Every row gives one point. Any point is a mix of the corners, with weights that add up to 1. It lies inside the corners' shape when no weight is negative. Is each point inside? If not, which corners have a negative weight?

Corners:
(1): -0.034  0.027
(2):  0.009 -0.031
(3): -0.005  0.022
Points:
-0.019  0.035 => outside (2)
 0.005 -0.024 => inside
-0.036  0.040 => outside (2)
-0.034  0.032 => outside (2)
-0.034  0.040 => outside (2)
-0.027  0.041 => outside (2)

Corners:
(1):  0.012  0.076  0.004  0.019 -0.028  0.025
(2): -0.019  0.017 -0.001 -0.006 -0.056  0.006
(3):  0.041  0.010 -0.027  0.028 -0.052  0.000
(4):  0.025 -0.011  0.015 -0.041  0.021 -0.012
(5):  0.025 -0.062  0.080  0.047 -0.027 -0.029
(6): -0.029  0.050 -0.021  0.060  0.047  0.057
(7):  0.005  0.001 -0.020 -0.017 -0.006  0.083
Points:
 0.004  0.012 -0.008  0.013 -0.002  0.047 => inside
 0.001  0.009 -0.008 -0.004 -0.007  0.044 => inside
 0.027 -0.008  0.007 -0.016 -0.028  0.009 => outside (6)
-0.009  0.018 -0.002  0.007 -0.034  0.016 => inside
 0.010  0.006  0.001  0.040 -0.005  0.045 => outside (2, 4)
 0.011 -0.005  0.022  0.034 -0.021  0.017 => outside (4)
 0.022 -0.002 -0.010  0.033 -0.031 -0.013 => outside (1, 7)

Corners:
(1):  0.014 -0.009 -0.006  0.002 -0.058 -0.025  0.029  0.050  0.033  0.025  0.055
(2):  0.006  0.016 -0.007 -0.004 -0.028 -0.027 -0.049 -0.002  0.059  0.004  0.007
(3):  0.041  0.002 -0.021  0.021 -0.034  0.018 -0.021  0.069  0.036  0.004  0.026
(4):  0.068  0.057  0.035  0.000  0.004  0.014  0.002 -0.049  0.006  0.071 -0.034
(5):  0.003  0.056  0.011 -0.032  0.018  0.039 -0.003 -0.024  0.022  0.041 -0.028
(6): -0.035 -0.088  0.033  0.024  0.010 -0.042  0.029  0.033 -0.032 -0.048  0.024
(7): -0.005 -0.072 -0.003 -0.019 -0.028 -0.016  0.019 -0.015 -0.033 -0.072 -0.022
(8): -0.007 -0.088 -0.029  0.036 -0.010 -0.032  0.038  0.014 -0.026 -0.003 -0.026
(9):  0.017  0.041 -0.008  0.006 -0.031 -0.040 -0.002  0.050  0.000  0.018  0.006
(10):  0.010  0.020  0.010  0.016 -0.029  0.035 -0.014 -0.036 -0.028  0.046 -0.012
(11):  0.038  0.024 -0.003 -0.045  0.016  0.022 -0.036 -0.039 -0.040  0.085 -0.021
(12): -0.007 -0.025 -0.021  0.016  0.000 -0.023  0.031 -0.007 -0.008 -0.059  0.037
Points:
 0.014 -0.006  0.003  0.004 -0.016  0.015  0.016 -0.003 -0.012  0.018  0.006 => outside (2, 9)
 0.015 -0.027 -0.008  0.016 -0.011 -0.014  0.015  0.005 -0.008  0.014 -0.014 => inside
 0.007  0.011  0.004 -0.017 -0.027  0.000 -0.020  0.016  0.014  0.017 -0.001 => outside (4, 8, 12)
 0.008 -0.002  0.002  0.027 -0.022 -0.015  0.011  0.033  0.016  0.001  0.017 => outside (7, 11)

Corners:
(1): -0.021 -0.017 -0.028 -0.062  0.004 -0.034 -0.024 -0.041 -0.026  0.008  0.018 -0.022 -0.012 -0.001 -0.030  0.020 -0.042  0.026
(2): -0.019 -0.027 -0.029  0.044  0.016  0.031  0.023  0.021  0.017 -0.042 -0.030 -0.056 -0.008 -0.091 -0.034 -0.004 -0.034 -0.069
(3): -0.036  0.024 -0.005 -0.023 -0.017 -0.003  0.029  0.008  0.012  0.008  0.022 -0.024 -0.039  0.013 -0.002  0.044  0.002  0.022
(4): -0.014  0.045  0.068 -0.028  0.051 -0.011  0.028 -0.012 -0.010 -0.004  0.019 -0.040  0.022 -0.020  0.004 -0.085 -0.004  0.002
(5): -0.024  0.006  0.033  0.019  0.016  0.003 -0.043 -0.020 -0.049  0.014 -0.018  0.057  0.006 -0.037 -0.020  0.005 -0.006  0.006
(6):  0.015  0.002  0.016  0.033 -0.045  0.026 -0.011  0.000  0.012 -0.023  0.010 -0.021  0.033  0.013 -0.005  0.023 -0.017  0.032
(7): -0.002  0.023  0.012  0.026  0.028  0.027  0.009 -0.039 -0.043 -0.019 -0.086 -0.009 -0.048 -0.037  0.004 -0.071 -0.024  0.016
(8): -0.016  0.051 -0.021 -0.106 -0.017  0.026  0.061 -0.019 -0.010  0.029 -0.018  0.019  0.035  0.011  0.055  0.039  0.016  0.011
(9):  0.056 -0.001  0.061  0.070 -0.088 -0.022 -0.003  0.068 -0.017  0.020 -0.089  0.006 -0.005 -0.030  0.020 -0.032 -0.008  0.002
(10): -0.050 -0.010 -0.010  0.087 -0.012 -0.018  0.015 -0.051  0.007  0.019 -0.021 -0.017  0.011  0.022  0.025 -0.017  0.012 -0.009
(11):  0.046 -0.041  0.014  0.008  0.047 -0.028 -0.042  0.016  0.004  0.015 -0.045 -0.051 -0.047 -0.033  0.000  0.069  0.022  0.005
(12): -0.016  0.000  0.001  0.030 -0.035  0.060 -0.009  0.017 -0.040 -0.006 -0.025 -0.007 -0.006  0.042  0.017  0.006  0.010 -0.049
(13):  0.040 -0.026 -0.043 -0.045  0.044  0.034  0.001 -0.001  0.010  0.011 -0.044  0.001 -0.060 -0.020 -0.010 -0.027  0.029 -0.001
(14):  0.022  0.027 -0.026  0.025 -0.016  0.012 -0.023 -0.001  0.007  0.062 -0.040 -0.012 -0.028  0.009 -0.083  0.000  0.000 -0.020
(15): -0.044  0.050  0.000  0.001 -0.034 -0.025 -0.045  0.012  0.006 -0.009 -0.050 -0.018 -0.015  0.017 -0.018 -0.010  0.016  0.007
(16): -0.004 -0.016 -0.015 -0.003  0.003  0.003 -0.014  0.048  0.059  0.038 -0.045 -0.045 -0.027  0.013  0.026  0.038 -0.033 -0.016
(17):  0.055  0.016  0.000  0.117  0.027 -0.050  0.018  0.039  0.000  0.012 -0.009 -0.029  0.010  0.016  0.027 -0.048 -0.022 -0.010
(18):  0.006 -0.042 -0.003  0.010  0.032  0.025  0.033  0.024  0.000 -0.019 -0.023 -0.026  0.015  0.074 -0.020  0.050  0.009  0.031
(19): -0.017  0.007  0.037 -0.014  0.029  0.038  0.048 -0.043  0.002 -0.057 -0.051  0.009 -0.019  0.019  0.020 -0.037 -0.048 -0.051
Points:
 0.051 -0.007  0.006  0.045  0.013  0.003 -0.006  0.033  0.015  0.003 -0.075  0.000 -0.003 -0.012  0.004  0.003 -0.016 -0.002 => outside (1, 3, 4, 10, 12)
-0.013  0.005 -0.011  0.009 -0.010  0.012  0.002  0.004  0.004  0.002 -0.028 -0.012 -0.008 -0.002 -0.007  0.002 -0.016 -0.008 => outside (4, 11)
 0.022  0.005  0.014  0.007 -0.003 -0.006 -0.040  0.037 -0.023 -0.001 -0.051 -0.020 -0.004 -0.029 -0.001 -0.009  0.002  0.025 => outside (3, 10, 14, 19)
-0.012  0.000  0.003 -0.041 -0.002  0.013 -0.024  0.003 -0.013  0.011 -0.021 -0.009 -0.014 -0.020 -0.022  0.026 -0.003  0.012 => outside (10, 17, 19)
 0.004  0.006  0.001  0.008  0.000  0.010  0.016  0.002  0.000 -0.004 -0.036 -0.023 -0.015  0.004  0.007 -0.014 -0.007 -0.007 => outside (5)
 0.005  0.007  0.004 -0.001  0.001  0.005  0.001 -0.001 -0.008  0.011 -0.032 -0.009 -0.013  0.015  0.003  0.000  0.002  0.010 => outside (2)

Corners:
(1): -0.002  0.011 -0.042  0.029 -0.029 -0.034  0.009  0.048 -0.001  0.048  0.003 -0.219  0.000 -0.007  0.031  0.023  0.022 -0.041  0.020 -0.009
(2): -0.013  0.019 -0.020 -0.066  0.006  0.008 -0.021  0.003  0.008  0.013 -0.010  0.038  0.012  0.026 -0.036 -0.003 -0.009  0.098 -0.010 -0.008
(3):  0.009  0.022 -0.035  0.045 -0.015  0.012 -0.037 -0.031 -0.016 -0.064 -0.024 -0.027 -0.025  0.023 -0.025  0.021  0.016 -0.044 -0.013 -0.034
(4): -0.012  0.006 -0.006  0.016 -0.004  0.000 -0.013 -0.010  0.005  0.015  0.045  0.016 -0.001  0.011 -0.016  0.014  0.038 -0.032 -0.001 -0.012
(5):  0.057 -0.033  0.013 -0.037  0.042 -0.060  0.005 -0.019 -0.046  0.032 -0.044  0.005 -0.026 -0.024  0.031 -0.131 -0.075 -0.038 -0.049  0.023
(6): -0.049  0.010 -0.003  0.005 -0.012 -0.002 -0.004  0.000  0.028 -0.028  0.046  0.008 -0.008  0.010 -0.017 -0.082  0.020 -0.033  0.120 -0.007
(7): -0.031  0.008  0.025 -0.014 -0.026 -0.005  0.007 -0.018  0.031 -0.009  0.057  0.046  0.025  0.021 -0.027  0.026  0.010  0.104 -0.011 -0.003
(8): -0.051  0.000  0.001  0.051  0.050  0.010 -0.006  0.009  0.036 -0.031  0.034  0.024 -0.004 -0.002 -0.070 -0.004  0.026 -0.008 -0.015 -0.007
(9): -0.044 -0.024  0.026  0.040 -0.003  0.019 -0.007  0.006 -0.002  0.033 -0.026 -0.009  0.049  0.009  0.006  0.023  0.048 -0.050 -0.032 -0.035
(10):  0.097 -0.088  0.010  0.025  0.012  0.008  0.002 -0.025 -0.024 -0.010 -0.023  0.012  0.008 -0.121  0.002  0.007  0.011 -0.009 -0.042  0.015
(11): -0.010 -0.020 -0.019  0.039  0.002 -0.031  0.052 -0.002  0.035 -0.020 -0.008  0.019  0.017 -0.016  0.008  0.002  0.025 -0.042 -0.017  0.022
(12): -0.045  0.017 -0.003  0.037 -0.030  0.027 -0.011 -0.012  0.009 -0.005 -0.008  0.020 -0.011 -0.037  0.003 -0.003  0.015 -0.025 -0.036  0.038
(13): -0.004  0.014 -0.017  0.019  0.016 -0.062 -0.031  0.007  0.086  0.039 -0.017 -0.009  0.025 -0.029 -0.017  0.017 -0.040 -0.026 -0.035  0.029
(14):  0.027 -0.036 -0.017  0.007 -0.002  0.019  0.011 -0.006 -0.033  0.022 -0.039  0.023 -0.022  0.005 -0.010  0.002 -0.111 -0.007 -0.057 -0.011
(15):  0.071 -0.002  0.010  0.018 -0.042  0.011  0.035  0.037  0.013  0.000 -0.025 -0.020 -0.010 -0.020 -0.040  0.008  0.020 -0.012 -0.043 -0.006
(16): -0.005 -0.044  0.003 -0.047 -0.007  0.001 -0.022 -0.022 -0.048  0.058 -0.056 -0.040  0.036  0.030 -0.010  0.002 -0.034  0.044 -0.046  0.051
(17): -0.025  0.010 -0.010  0.024 -0.013  0.024  0.010 -0.030 -0.012 -0.017 -0.013  0.036  0.057 -0.068 -0.040  0.021 -0.012 -0.027 -0.025 -0.007
(18):  0.051  0.033  0.030  0.028  0.017 -0.012  0.007  0.003 -0.038  0.004 -0.031  0.004 -0.004  0.010  0.015  0.016 -0.044  0.010  0.010  0.014
(19): -0.043 -0.021 -0.019  0.012 -0.005 -0.068  0.011  0.036  0.013 -0.040 -0.003  0.031 -0.023 -0.033 -0.042  0.000  0.026 -0.041  0.026  0.006
(20): -0.024  0.003 -0.034  0.015  0.002  0.048 -0.025  0.018  0.010 -0.089  0.014  0.038  0.050  0.011 -0.018 -0.035  0.031  0.022 -0.015  0.006
(21): -0.013 -0.010  0.032 -0.028 -0.005  0.012  0.013 -0.032  0.006 -0.039  0.011  0.038 -0.019 -0.002 -0.024  0.018  0.011 -0.011 -0.045  0.017
Points:
 0.001 -0.013  0.001  0.007 -0.002 -0.009  0.007 -0.001  0.006  0.000 -0.001  0.007  0.009 -0.016 -0.011 -0.003  0.000  0.002 -0.014  0.010 => outside (3)
-0.015  0.001 -0.008  0.015  0.006 -0.011 -0.010 -0.004  0.006 -0.001  0.000 -0.005  0.017 -0.008 -0.010 -0.003  0.009 -0.005 -0.001  0.006 => outside (14, 15, 21)
 0.000 -0.009 -0.003  0.015 -0.005 -0.002 -0.002 -0.004  0.002 -0.006  0.001  0.009  0.001 -0.019 -0.014  0.003  0.011 -0.016 -0.016  0.004 => inside
-0.023  0.005 -0.003 -0.005  0.001 -0.014  0.006  0.011  0.012  0.007  0.006  0.002  0.015  0.012 -0.017 -0.013 -0.005  0.006  0.005  0.005 => outside (3, 10, 12)
 0.007  0.004 -0.006  0.013  0.002  0.013  0.002 -0.018 -0.006 -0.017  0.010  0.019 -0.007 -0.018 -0.004 -0.021 -0.015 -0.005 -0.010 -0.001 => outside (9, 13, 15, 16, 19)
-0.002 -0.007  0.001  0.010 -0.015  0.002 -0.006  0.004 -0.009  0.008  0.002 -0.035 -0.014  0.011 -0.011  0.018  0.018  0.000  0.002 -0.010 => outside (5, 11, 13, 17, 20)

Corners:
(1): -0.015  0.077  0.015  0.009  0.065 -0.027 -0.015  0.029  0.047  0.009  0.003  0.030 -0.048  0.012 -0.009  0.002 -0.016  0.024 -0.038 -0.005
(2):  0.036  0.048 -0.028  0.028 -0.011 -0.021  0.023 -0.049  0.006 -0.052  0.023 -0.035 -0.011 -0.014  0.026 -0.025  0.022 -0.022  0.027 -0.012
(3): -0.007 -0.008  0.045  0.025 -0.015 -0.032 -0.023 -0.019 -0.008 -0.004 -0.046 -0.022 -0.047 -0.008 -0.029 -0.038  0.012  0.044 -0.027 -0.021
(4): -0.028 -0.057 -0.069  0.023  0.031  0.022  0.016  0.003 -0.015 -0.004 -0.006  0.052  0.028  0.047  0.056 -0.042 -0.043 -0.029 -0.009  0.042
(5):  0.006  0.041 -0.047 -0.021  0.019 -0.037  0.006  0.032  0.029 -0.049 -0.080  0.026  0.067  0.058 -0.018 -0.033  0.048  0.084 -0.028  0.032
(6): -0.017 -0.003 -0.031 -0.028 -0.045 -0.044 -0.019 -0.016 -0.015  0.038 -0.010  0.047 -0.010  0.029 -0.024 -0.023  0.047  0.004 -0.018 -0.034
(7):  0.021  0.046  0.039  0.066 -0.002  0.020  0.034 -0.040 -0.001  0.006 -0.052  0.011 -0.012  0.089 -0.012  0.004 -0.024  0.102  0.014 -0.061
(8): -0.035 -0.040 -0.001  0.004  0.032  0.012  0.031  0.031  0.047  0.041  0.006 -0.019  0.029 -0.040 -0.041  0.004  0.047 -0.048  0.047  0.022
(9):  0.037 -0.013 -0.005 -0.017 -0.013 -0.043  0.024 -0.045 -0.015 -0.069  0.013 -0.010 -0.028 -0.046  0.038 -0.015 -0.021 -0.046  0.074 -0.006
(10):  0.025 -0.005 -0.011  0.049  0.049 -0.012 -0.051  0.065 -0.009 -0.009  0.065  0.033  0.020 -0.041 -0.035  0.040  0.037  0.045  0.004  0.002
(11):  0.026 -0.021 -0.008  0.022 -0.027  0.023  0.024  0.017 -0.008  0.009  0.012  0.055 -0.029  0.061 -0.018 -0.009 -0.043  0.024 -0.022 -0.040
(12):  0.063  0.019  0.021  0.032  0.038  0.062 -0.041  0.003  0.004  0.030  0.031  0.005 -0.029  0.039 -0.020  0.057 -0.001 -0.002  0.012  0.021
(13):  0.029  0.014 -0.020  0.044  0.059 -0.010 -0.009  0.000 -0.052  0.047 -0.065  0.008  0.061  0.033  0.011 -0.013 -0.017 -0.045 -0.019  0.021
(14): -0.021  0.009 -0.012  0.049 -0.009 -0.041  0.012  0.034 -0.050 -0.015 -0.038  0.001  0.004  0.017 -0.014 -0.032  0.022 -0.038  0.017  0.022
(15):  0.004  0.018 -0.028 -0.042 -0.026  0.006  0.018 -0.054  0.022 -0.019  0.010 -0.059 -0.026 -0.045 -0.008  0.014 -0.048  0.021  0.013  0.038
(16):  0.050  0.040 -0.031 -0.021  0.026 -0.041 -0.018  0.028  0.033  0.036  0.051 -0.047 -0.008 -0.001 -0.015  0.068  0.069 -0.011  0.013  0.029
(17): -0.021 -0.005 -0.038  0.036  0.009 -0.018  0.020 -0.021  0.024 -0.011 -0.036  0.020 -0.017 -0.004 -0.025  0.044 -0.002  0.007  0.002 -0.019
(18):  0.034  0.008 -0.045  0.018 -0.048  0.022  0.007  0.024 -0.065  0.009 -0.008 -0.026 -0.011  0.014 -0.001 -0.002  0.067  0.030  0.009 -0.034
(19): -0.018  0.064  0.040  0.048  0.013 -0.024 -0.049 -0.022 -0.039 -0.075  0.020 -0.021 -0.047  0.010  0.042 -0.001 -0.060 -0.045 -0.024 -0.051
(20):  0.050  0.060 -0.005  0.028 -0.055 -0.026  0.022  0.036  0.018 -0.061  0.049 -0.008 -0.025 -0.045  0.038  0.030  0.038  0.005  0.003 -0.009
(21):  0.044 -0.019  0.035 -0.037  0.032  0.056  0.037 -0.066 -0.046 -0.022  0.018 -0.060  0.005  0.009 -0.005 -0.003  0.028  0.009  0.026  0.070
Points:
-0.018 -0.010 -0.023  0.033 -0.002 -0.017 -0.002  0.017  0.006  0.002 -0.019  0.037 -0.010  0.010 -0.030 -0.014  0.008  0.016  0.013 -0.017 => outside (13, 16, 19, 20, 21)
 0.014  0.021 -0.013  0.029  0.013 -0.017 -0.003  0.010  0.008 -0.010  0.000 -0.001 -0.012  0.000 -0.002  0.014  0.003  0.004  0.007 -0.006 => outside (6, 21)
 0.007  0.014 -0.024  0.011 -0.008 -0.017  0.014 -0.003  0.015  0.000 -0.024  0.007 -0.008  0.016 -0.004 -0.004  0.007  0.013  0.003 -0.005 => outside (10, 19, 21)
 0.013  0.013 -0.006  0.021  0.011 -0.004  0.009  0.001 -0.004 -0.016  0.000 -0.004 -0.010  0.006  0.002  0.003 -0.002  0.002  0.009  0.003 => outside (6)
 0.021  0.032  0.004  0.045 -0.013 -0.003  0.007  0.011  0.000 -0.021  0.028 -0.003 -0.039 -0.001 -0.002  0.028 -0.008  0.008  0.016 -0.039 => outside (3, 4, 5, 6, 13, 21)
 0.021  0.024 -0.023  0.031  0.012  0.003 -0.001  0.004 -0.011 -0.006  0.008  0.012  0.004  0.029  0.004  0.006  0.003  0.017 -0.008 -0.002 => outside (3, 8, 9)
 0.017  0.029  0.006  0.024  0.009 -0.021 -0.005  0.007 -0.007 -0.012 -0.006 -0.003 -0.012  0.009 -0.011  0.005  0.021  0.003  0.005 -0.010 => outside (4, 15)
 0.004  0.009 -0.009  0.014 -0.001 -0.010  0.001 -0.008 -0.012 -0.013 -0.010  0.007 -0.008  0.011  0.002 -0.013 -0.001  0.003  0.000 -0.007 => outside (16)
 0.022  0.024  0.043  0.040  0.057  0.019 -0.007 -0.009  0.002 -0.049  0.009  0.011  0.000  0.025  0.029 -0.029 -0.028 -0.008  0.001  0.005 => outside (6, 14, 15, 16, 17, 18)
